Each wall is flat, endless, passes through zero and stands at right angles to its row. A trip goes straight from one point to another. Which walls does it cross, in order?

Walls:
(1): [-0.13,  0.11, -0.46]
(2): [-0.76, -0.89,  0.01]
(3): [ 0.57, -0.09,  0.16]
(4): [ 0.27,  0.31, -0.33]
(5): [-0.46,  0.04,  0.36]
Trips:
[-0.24, -0.29, -0.36] to [-0.17,  0.11,  0.02] => 5
[ 0.36, -0.15,  0.38] to [-0.25,  0.11,  0.06] => 5, 2, 3, 1
[-0.23,  0.05, -0.41] to [-0.57,  0.25, -0.83] => none
[ 0.34, -0.41, -0.06] to [-0.36, -0.24, -0.14] => 1, 3, 5
[-0.18, -0.53,  0.10] to [-0.31,  0.20,  0.25] => none

Walls:
(1): [-0.06, -0.13, -0.38,  0.00, -0.25,  0.28,  0.08,  0.08,  0.10]
(2): [ 0.40, -0.17,  0.20, -0.17,  0.19,  0.22,  0.48,  0.16,  0.11]
(3): [ 0.09, -0.07,  0.96,  0.06,  0.42,  0.41, -0.26,  0.21, -0.07]
(4): [ 0.63, -0.24,  0.14,  0.06, -0.23, -0.42, -0.56, -0.10,  0.06]
(5): [-0.21,  0.24, -0.12,  0.36,  0.26, -0.24, -0.25,  0.04,  0.33]
(6): [-0.01,  0.51, -0.06, -0.15,  0.09, -0.52, -0.17, -0.15, -0.20]
Trips:
[-0.56,  0.51,  0.20,  0.45,  0.69,  0.03, -0.48, -0.43, -1.04] to [-0.07, -0.25, -0.14,  0.32,  0.32,  0.34,  0.09, -0.48, -0.05] => 6, 1, 2
[ 0.38, -0.44, -0.38,  0.08,  0.44, -0.03,  0.36, -0.40,  0.14] to [ 0.22, -0.03,  0.22,  0.18,  0.18,  0.37,  0.63,  0.36,  0.34] => 4, 3
[-0.14, -0.35,  0.63, -0.21,  0.15,  0.20,  0.16, -0.11, -0.04] to [-0.31,  0.24,  0.89, -0.17,  0.02,  0.25,  1.10, -0.37, -0.14] => none

Walls:
(1): [ 0.08, -0.34, -0.05,  0.63, -0.54,  0.35,  0.19,  0.15,  0.38,  0.28,
 -0.56,  0.22,  0.35, -0.15, -0.09, -0.62,  0.50,  0.22]
(2): [-0.34,  0.14,  0.43, -0.03,  1.01,  0.50, -0.07,  0.28,  0.41, -0.25,
  0.25, -0.03,  0.11, -0.38,  0.27, -0.06, -0.24,  0.35]
(3): [-0.26,  0.08, -0.19, -0.28, -0.25, -0.53, -0.02, -0.09, -0.50, -0.11,
 -0.88,  0.20, -0.10, -0.28,  0.58, -0.15, -0.02, -0.24]
(4): [-0.10,  0.29,  0.13, -0.46,  0.54,  0.16,  0.12, -0.31, -0.62,  0.16,
 -0.34, -0.47, -0.26, -0.22,  0.24,  0.26, -0.32,  0.26]
(5): [-0.31, -0.17,  0.23, -0.10,  0.30, -0.49, -0.37, -0.84,  0.09,  0.03,
  0.19,  0.45,  0.07, -0.61, -0.20, -0.16, -0.11, -0.56]
(6): [ 0.01,  0.43,  0.44,  0.02, -0.05, -0.49, -0.31,  0.02,  0.19, -0.41,
  0.45,  0.25,  0.69,  0.20, -0.09, -0.11, -0.20, -0.23]
(7): [ 0.36,  0.05, -0.97,  0.39,  0.16, -0.44, -0.43, -0.09, -0.19, -0.53,
 -0.19, -0.12,  0.09,  0.28, -0.21,  0.01, -0.31, -0.58]
(8): [ 0.64, -0.12,  0.69,  0.16, -0.70, -0.29,  0.08,  0.25,  0.02,  0.18,
  0.57, -0.33,  0.04, -0.03, -0.46, -0.32,  0.26, -0.19]
Trips:
[ 0.44,  0.08, -0.25,  0.19, -0.35, -0.25, -0.36,  0.86, -0.02,  0.74,
 -0.16, -0.48, -0.32,  0.14, -0.25, -0.26, -0.21, -0.17] to [ 0.07, -0.14,  0.12, -0.28,  0.41,  0.15,  0.32, -0.03, -0.23, -0.33,
 -0.13, -0.12, -0.11, -0.23,  0.58,  0.20, -0.10, -0.04] => 3, 4, 1, 2, 8, 7
[-0.57,  0.32, -0.60,  0.01,  0.02, -0.02, -0.19, -0.52, -0.12,  0.33,
 -0.08,  0.25,  0.36,  0.08,  0.15,  0.16,  0.03, -0.40] to [-0.55, -0.21, -0.89, -0.09, -0.07, -0.63,  0.17, -0.49, -0.16,  0.24,
 -0.13,  0.10, -0.02,  0.59, -0.04, -0.24, -0.72,  0.12] => 6
